Each row of a before or after table is a point. The points were changed in one or more steps. Then noise was added and the rows were shuffled. The steps act on columns, c1 being the first. Name the steps. A step turns or swaps two columns, mirrors them in a line or flattens them onto one, adds a multiple of one to another, or multiplies or shifts one. Angles are multiples of 10 degrees, from the lower column toward the higher: turns from -170 to 170, lines from 10 to 170 but not 90. Use the fewest steps. Two steps may share a column if one is a turn and the other turns, adds or multiplies; they go together, in the order done. Otherwise the lowest column goes first.

Before (8 x 2):
[[-0.14  0.08]
 [-0.42 -0.40]
 [ 0.13  0.01]
 [-0.03 -0.56]
 [-0.22 -0.07]
 [ 0.24  0.41]
 [ 0.16  0.08]
 [ 0.43 -0.23]]
After (8 x 2):
[[-0.11 -0.12]
 [-0.23 -0.01]
 [ 0.32  0.37]
 [ 0.13  0.05]
 [-0.20  0.51]
 [ 0.36 -0.29]
 [-0.54  0.22]
 [ 0.21 -0.02]]
Steps: mirror c1 and c2 in the line at 10 degrees

Before (10 x 4):
[[-0.18  0.32  0.31 -0.07]
 [ 0.44 -0.04 -0.07  0.25]
 [ 0.45 -0.42  0.07  0.12]
 [ 0.30 -0.14  0.01  0.13]
 [-0.16  0.43 -0.25  0.24]
 [-0.24  0.29  0.08 -0.15]
 [ 0.31  0.41  0.10  0.06]
 [-0.32 -0.39 -0.22 -0.38]
 [-0.22  0.45  0.04 -0.11]
 [-0.47 -0.18  0.29 -0.22]]
After (10 x 4):
[[-0.01  0.47  0.23 -0.43]
 [ 0.28  0.31  0.23 -0.29]
 [ 0.04  0.30  0.26 -0.35]
 [ 0.08 -0.14 -0.29  0.23]
 [-0.28  0.42  0.11 -0.07]
 [ 0.21 -0.19  0.50 -0.09]
 [-0.26 -0.39  0.28 -0.13]
 [ 0.14  0.42 -0.30 -0.22]
 [ 0.14 -0.43 -0.43  0.43]
 [ 0.00 -0.07 -0.45  0.27]]
Steps: turn c1 and c3 by -80 degrees; add -0.7 times c2 to c4

Before (13 x 8):
[[ 0.09  0.06  0.41 -0.83 -0.02 -0.26 -0.05  0.11]
 [ 0.10 -0.42 -0.10  0.28 -0.22 -0.25  0.28  0.06]
 [-0.40 -0.15 -0.04  0.12  0.10 -0.18  0.16 -0.07]
 [ 0.09 -0.21 -0.30  0.19 -0.10 -0.28  0.06 -0.04]
 [ 0.08 -0.08 -0.09  0.16 -0.24 -0.24  0.38  0.14]
 [ 0.14  0.06 -0.09 -0.17  0.19 -0.24 -0.02  0.24]
 [ 0.15  0.09 -0.21 -0.15 -0.15  0.19  0.24  0.85]
 [ 0.08  0.09 -0.16  0.17  0.45 -0.28 -0.04  0.04]
 [ 0.06  0.00 -0.35  0.07  0.26  0.73  0.00  0.01]
 [-0.11 -0.13  0.02  0.37  0.13 -0.10 -0.11  0.01]
 [ 0.06  0.17  0.03 -0.11 -0.12 -0.09  0.06  0.04]
 [-0.09 -0.01 -0.38  0.24  0.17 -0.31 -0.11  0.20]
 [ 0.04  0.08 -0.36  0.34 -0.23 -0.38 -0.06  0.39]]
After (13 x 8):
[[ 0.06 -0.27 -0.38  0.33 -0.09 -0.47 -0.16 -0.11]
 [ 0.08 -0.18 -0.16  0.17  0.58 -0.15 -0.06 -0.19]
 [ 0.14 -0.19 -0.07 -0.20  0.25 -0.13 -0.07  0.53]
 [ 0.09 -0.69 -0.08  0.31 -0.13 -0.32  0.23 -0.32]
 [ 0.09  0.73 -0.32  0.07 -0.04  0.78 -0.11 -0.06]
 [ 0.04 -0.21  0.41 -0.86  0.12 -0.26  0.12  1.37]
 [ 0.16  0.25 -0.22 -0.12 -0.20  0.17  0.18  1.06]
 [-0.09 -0.34 -0.36  0.25  0.30 -0.19 -0.21 -0.18]
 [ 0.07 -0.46 -0.34  0.20 -0.03 -0.36  0.03 -0.32]
 [-0.09 -0.22 -0.02  0.36  0.08 -0.05 -0.13 -0.55]
 [ 0.06  0.12  0.03 -0.12 -0.14 -0.13  0.06  0.18]
 [ 0.08 -0.29 -0.10  0.11 -0.19 -0.30  0.36 -0.11]
 [-0.38 -0.33 -0.01  0.10  0.16 -0.15  0.17 -0.24]]
Steps: add 1 times c6 to c2; turn c5 and c6 by 20 degrees; add 0.3 times c3 to c7; add -1.5 times c4 to c8

Before (11 x 11):
[[ 0.13  0.05  0.12  0.54  0.16  0.13  0.26  0.10  0.42  0.31  0.00]
 [-0.28  0.36  0.01  0.33 -0.18 -0.26  0.15  0.05  0.29 -0.35 -0.22]
 [ 0.19  0.16 -0.03  0.21 -0.02 -0.31  0.49 -0.33  0.33  0.35  0.07]
 [-0.14 -0.05  0.01  0.19 -0.28 -0.06 -0.33  0.09 -0.01  0.24 -0.25]
 [ 0.48  0.21 -0.13  0.48  0.23  0.04 -0.29 -0.03 -0.25 -0.06  0.20]
 [ 0.17  0.04 -0.25  0.08 -0.52  0.39 -0.13 -0.03 -0.32  0.06  0.45]
 [-0.06  0.34 -0.42 -0.03  0.18  0.53  0.35 -0.26 -0.31 -0.09 -0.05]
 [-0.37 -0.11  0.01  0.21 -0.54  0.29  0.06 -0.41 -0.08 -0.14  0.45]
 [ 0.14  0.03 -0.03  0.04 -0.47  0.14 -0.01 -0.13 -0.40 -0.21 -0.27]
 [-0.24 -0.26 -0.43  0.47 -0.10  0.32  0.17  0.32 -0.27  0.01 -0.27]
 [ 0.33 -0.24  0.00  0.06  0.07 -0.18  0.07  0.38 -0.25 -0.37  0.10]]
After (11 x 11):
[[ 0.00  0.06  0.49  0.00  0.21  0.25 -0.55 -0.21 -0.27 -0.67 -0.07]
 [ 0.01  0.51  0.03  0.50 -0.08 -0.08 -0.19  0.31 -0.28 -0.40 -0.22]
 [ 0.00 -0.04  0.26  0.50  0.28 -0.08  0.32 -0.05 -0.21  0.63  0.20]
 [-0.01  0.11 -0.11  0.21 -0.54  0.32 -0.18 -0.44 -0.10 -0.08  0.48]
 [-0.05 -0.27  0.26  0.28 -0.15 -0.21 -0.46  0.06  0.31 -0.15 -0.23]
 [-0.12  0.12 -0.17  0.05  0.06 -0.20 -0.40  0.44 -0.25  0.09  0.10]
 [ 0.04  0.07  0.00  0.03 -0.45  0.11 -0.10 -0.15 -0.39  0.12 -0.32]
 [ 0.04 -0.15 -0.02  0.51  0.18  0.20 -0.07  0.11  0.47 -0.71  0.07]
 [ 0.00  0.17  0.18  0.10 -0.54  0.24  0.18 -0.02 -0.32  0.25  0.45]
 [-0.01 -0.04 -0.04  0.23 -0.27 -0.04  0.66  0.12 -0.03  0.64 -0.23]
 [ 0.00 -0.11  0.17  0.15 -0.02 -0.36 -0.34 -0.32  0.36 -1.21  0.04]]
Steps: multiply c1 by 0; add 0.7 times c3 to c6; turn c2 and c3 by 130 degrees; multiply c7 by 2.5; turn c7 and c10 by -120 degrees

Before (8 x 12):
[[-0.03 -0.16 -0.34  0.00  0.08  0.06  0.04  0.60 -0.18  0.53 -0.14 -0.26]
 [-0.03  0.07  0.22  0.06  0.16  0.04  0.29 -0.18 -0.09 -0.35 -0.17 -0.02]
 [ 0.29  0.35 -0.39  0.08 -0.01  0.19  0.08  0.03 -0.02 -0.33  0.12 -0.05]
 [ 0.18 -0.12 -0.25  0.03 -0.29 -0.02  0.21 -0.30 -0.13 -0.24  0.26  0.04]
 [ 0.66 -0.04 -0.10  0.03  0.09  0.18 -0.07  0.17 -0.06 -0.40 -0.79  0.21]
 [-0.01  0.10 -0.21 -0.47 -0.13 -0.29  0.09 -0.23 -0.03  0.48  0.04 -0.99]
 [-0.04 -0.04  0.78 -0.48  0.02  0.11  0.04 -0.29  0.04  0.24 -0.16  0.18]
 [ 0.57 -0.04  0.31 -0.05 -0.02 -0.15 -0.14  0.36 -0.29  0.18  0.05  0.12]]
After (8 x 12):
[[-0.54  0.00  0.31 -0.17 -0.03 -0.15  0.08  0.43 -0.17  0.19  0.07 -0.22]
 [-0.01 -0.24 -0.33  0.31  0.08  0.06 -0.02  0.45 -0.44  0.53 -0.04  0.27]
 [-0.17  0.17 -0.26  0.09 -0.28 -0.02 -0.14 -0.04  0.33 -0.24  0.28 -0.06]
 [ 0.02 -0.11  0.21 -0.45  0.16  0.05 -0.19  0.00  0.20 -0.36 -0.18  0.02]
 [-0.29  0.37 -0.38  0.27  0.00  0.19 -0.02  0.03 -0.02 -0.34 -0.08  0.00]
 [ 0.07 -0.12  0.78 -0.44  0.02  0.12 -0.33 -0.18  0.22  0.24 -0.11 -0.17]
 [-0.61 -0.47 -0.11  0.12  0.09  0.18  0.09  0.13 -0.11 -0.40 -0.66 -0.31]
 [-0.17  0.18 -0.21  0.50 -0.12 -0.29 -0.37 -0.08  0.22  0.48 -0.01  0.98]]
Steps: turn c1 and c12 by -170 degrees; turn c2 and c11 by -30 degrees; add -0.5 times c5 to c2; turn c4 and c7 by 140 degrees; add -1 times c3 to c4; mirror c8 and c9 in the line at 150 degrees

Before (11 x 18):
[[ 0.15  0.21  0.10  0.24  0.21  0.62  0.18 -0.36  0.17 -0.03 -0.09 -0.08
  -0.08 -0.38 -0.69  0.06 -0.27  0.12]
 [ 0.40  0.11 -0.24  0.14  0.37  0.59  0.26 -0.38  0.16  0.56 -0.16  0.13
  -0.04 -0.32 -0.41  0.29 -0.51  0.06]
 [-0.12 -0.03  0.19 -0.16 -0.06  0.13  0.26 -0.06  0.00  0.18  0.20 -0.25
   0.05  0.48 -0.04 -0.47 -0.31  0.02]
 [-0.27 -0.33 -0.12 -0.18 -0.30  0.14  0.57 -0.08 -0.21 -0.01 -0.11 -0.23
   0.02  0.28 -0.14 -0.08 -0.28  0.01]
 [-0.45  0.30 -0.30  0.39  0.17 -0.60  0.06  0.04  0.07 -0.29  0.17 -0.08
  -0.12 -0.34  0.34 -0.25  0.11  0.48]
 [ 0.10 -0.36  0.10 -0.02 -0.27  0.24  0.29  0.09 -0.11  0.26  0.23 -0.50
   0.24  0.09 -0.10 -0.01  0.01  0.04]
 [ 0.05  0.48 -0.30  0.31  0.00  0.47  0.01 -0.11  0.08  0.13  0.04  0.04
   0.21 -0.11 -0.34  0.48 -0.47  0.23]
 [-0.11 -0.50  0.15 -0.44 -0.27  0.14  0.34 -0.10  0.32 -0.02  0.33 -0.14
   0.03  0.21 -0.13 -0.25 -0.29 -0.54]
 [-0.35  0.16 -0.18  0.56  0.04 -0.30  0.00  0.01 -0.01 -0.37 -0.14  0.08
   0.42 -0.35  0.48 -0.48 -0.04  0.36]
 [-0.25 -0.23  0.16 -0.26 -0.38  0.18  0.39 -0.13  0.50  0.35 -0.15 -0.53
   0.17  0.19 -0.21 -0.19 -0.11 -0.09]
 [-0.27  0.03  0.11  0.50  0.17 -0.47 -0.05 -0.02  0.12 -0.49 -0.18  0.01
  -0.09  0.07  0.57 -0.10  0.04  0.27]]
After (11 x 18):
[[ 0.44 -0.19  0.14  0.09  0.28  0.16  0.21 -0.40 -0.61  0.54 -0.16  0.12
  -0.04 -0.32 -0.35  0.28 -0.44  0.26]
 [-0.08  0.43  0.19 -0.04 -0.15 -0.28  0.21  0.09 -0.09  0.25  0.26 -0.50
   0.24  0.10 -0.03 -0.02  0.03  0.00]
 [ 0.32 -0.48 -0.10  0.30 -0.16 -0.02  0.01 -0.17 -0.49  0.14  0.08 -0.01
   0.21 -0.12 -0.19  0.43 -0.46  0.32]
 [-0.25 -0.11 -0.14  0.49  0.10  0.43 -0.04 -0.05  0.38 -0.50 -0.20 -0.02
  -0.06  0.07  0.59 -0.17  0.08 -0.14]
 [-0.06 -0.14 -0.36  0.55  0.01  0.11  0.05 -0.03  0.29 -0.31 -0.14  0.04
   0.41 -0.36  0.56 -0.47  0.01  0.03]
 [-0.14  0.33 -0.29 -0.17 -0.20 -0.44  0.64 -0.04 -0.02 -0.06 -0.11 -0.19
   0.03  0.29 -0.19 -0.09 -0.27  0.05]
 [-0.17  0.56  0.01 -0.43 -0.10  0.59  0.33 -0.12 -0.35 -0.04  0.27 -0.15
  -0.04  0.20 -0.21 -0.26 -0.24 -0.21]
 [-0.21  0.32 -0.08 -0.24 -0.26  0.86  0.42 -0.12 -0.54  0.27 -0.19 -0.54
   0.17  0.14 -0.20 -0.18 -0.12  0.07]
 [-0.23  0.07  0.01 -0.15 -0.03 -0.05  0.28 -0.10 -0.14  0.20  0.19 -0.28
   0.06  0.47  0.00 -0.52 -0.34  0.03]
 [-0.05 -0.35 -0.49  0.43  0.01  0.29  0.06  0.09  0.52 -0.28  0.14 -0.13
  -0.14 -0.41  0.55 -0.23  0.02  0.17]
 [ 0.00 -0.25  0.19  0.22  0.14  0.06  0.21 -0.38 -0.67 -0.04 -0.07 -0.05
  -0.09 -0.41 -0.60  0.05 -0.33  0.42]]
Steps: turn c1 and c3 by 50 degrees; mirror c2 and c5 in the line at 100 degrees; multiply c9 by 2; turn c6 and c9 by -110 degrees; multiply c18 by 0.7; turn c15 and c18 by -30 degrees
